Each row is a point. The points of each table are mixes of a few directions, plus a little noise. How many directions does each table use, and how many do they share? Where both have some left over, give the other angles between the two spaces (their principal angles), to ten degrees, smallest first.
In the rows, 128 means zero.

First (7 x 3):
[[149 230 119]
 [192  64 111]
 [ 89 149 138]
 [163  72 120]
 [ 96 120 136]
 [ 90 124 139]
 [116 134 132]]
Second, 7 rows:
[[206  97 106]
 [122 130 127]
 [110 136 133]
 [142 121 123]
 [203  98 107]
 [ 38 166 154]
 [ 76 149 141]]
Directions: first 2, second 1, shared 1

First, 5 rows:
[[ 84  43 106 191]
 [140 155  80 132]
 [173 174 154  93]
 [ 95 152 138  97]
 [149 115 162 127]]
Second, 6 rows:
[[145  41 129 103]
 [ 82 195  85 169]
 [161 160 158 128]
 [175 125 140 134]
 [132 152 108 154]
 [ 73  93 148  79]]
Directions: first 3, second 3, shared 2; angles 50

First, 8 rows:
[[ 43 115 150 161 123 182 129 202]
 [ 55 122 142 100 106 131 134 158]
 [ 99 130 127 153 134 170 104 189]
 [173 115 141 143 135  95 173  48]
 [152 126 129 103 122  89 149  74]
 [150 143 106 132 138 146  88 164]
 [114 131 125 140 131 151 111 164]
 [239 141 104  93 136  59 135  26]]
Second:
[[ 78  38  91  62 154 214 143 125]
 [ 52 151 164 137  95 112 133 174]
 [120 184 164 165 100  76 122 151]
 [124 195 168 172  97  68 121 152]
 [190 102  94 116 158 148 126  89]
 [177 135 118 137 139 119 122 105]
 [157  92 100 106 153 159 129 102]]
Directions: first 3, second 2, shared 1; angles 90

First, 7 rows:
[[156 187 103 102 157 101 161 113 112]
 [171 141 125 170 145  87 182 129 110]
 [134 130 149 141 115 147 114 140 125]
 [ 93 140 162  74  84 206  39 152 133]
 [155 111 103 204 189  69 205  82 143]
 [ 83 109 139 115 137 180  72  98 166]
 [105  80 113  94  72 107 121 185 104]]
Second (7 x 9):
[[130 143 214 137 124 136 117 101 174]
 [ 98  54  18 145 147 115 141 139 102]
 [165 179 165 159 154 140 141 100 137]
 [139 126 172 143  99 136 120 150 126]
 [147 156 160 134 100 171  99 156 107]
 [109 167 138  87 165 141 111  74 167]
 [110  70  29  91 107  58 169 178  82]]
Directions: first 4, second 5, shared 4

First (11 x 12):
[[119 137 116 130 150 165 125  61  47  94 153 166]
 [124 125  58 161 110  88 122 155 135 148 124  61]
 [187 164 128  96  93 115 168  80  96 102  72  96]
 [133 124 119 123  90  74 126 136 171 118 105  58]
 [141 115 166  98 126 191  96 130 176  87 106 200]
 [ 58  91 195 100 132 117  93 121 114 112 118 159]
 [179 173 104 134 155 170 181  92  28 149 126 164]
 [131 118  56 171 140 159  98 155 165 126 163 136]
 [161 134  63 155 122 152 112 133 170 107 149 115]
 [ 74 103 186 127 132  66 123 152 186 143 169  90]
 [103 124 218 114 160 109 166 194 120 219 122 161]]
Second (8 x 12):
[[138 120 102 135 120 131 123 131 123 127 152 140]
 [104  79 188 149 125  49 147 203 153  95 104  62]
 [117  87 165 145 120  71 141 185 142 101 120  86]
 [142  85 108 153 110  94 128 175 127 106 168 123]
 [172 180 120  82 130 214 135  47  72 142 113 216]
 [124 156 158 106 139 149 136  98 123 136  90 133]
 [ 66 143  92 158 145 110  92 130 195 170 140  63]
 [165 174  91  97 130 208 122  52  88 150 136 203]]
Directions: first 6, second 3, shared 1; angles 30, 90
